Rows are points. Two turns around zero, p and q, are shown by what they do to some points. Write where each new point lands after one turn and then the other. Backwards means that the second turn is done in reverse. Each puzzle has new turns, and all numbers are rounded.

Turn p:
| -0.017 | -0.004 |  0.009 | -> | -0.014 |  0.002 |  0.013 |
| 0.031 | 0.013 | 0.084 | -> | -0.047 |  0.061 | -0.047 |
|  0.045 |  0.036 | -0.001 | -> |  0.011 | -0.006 | -0.056 |
| -0.020 |  0.007 | -0.021 | -> |  0.001 | -0.026 |  0.014 |
| -0.002 | -0.037 | -0.068 | -> |  0.062 | -0.024 |  0.039 |
| -0.036 | -0.015 | -0.003 | -> | -0.012 | -0.006 |  0.037 |
Turn q:
|  0.022 | -0.036 |  0.023 | -> |  0.022 | -0.041 |  0.013 |
| -0.037 |  0.010 |  0.049 | -> | -0.029 |  0.003 |  0.055 |
| -0.029 |  0.005 |  0.018 | -> | -0.026 |  0.003 |  0.023 |
|  0.052 | -0.001 | -0.012 | -> |  0.050 | -0.002 | -0.020 |
| -0.009 |  0.022 | -0.078 | -> | -0.018 |  0.036 | -0.071 |
Where do these land?
p, then q: | 0.030 | 0.046 | 0.027 | -> | -0.029 |  0.012 | -0.053 |
p, then q: | -0.049 | -0.030 | -0.029 | -> |  0.012 | -0.030 |  0.056 |
q, then p: | -0.020 | -0.040 |  0.030 | -> | -0.011 |  0.038 |  0.037 |
q, then p backwards: |  0.039 |  0.024 | -0.027 | -> |  0.051 | -0.013 | -0.003 |
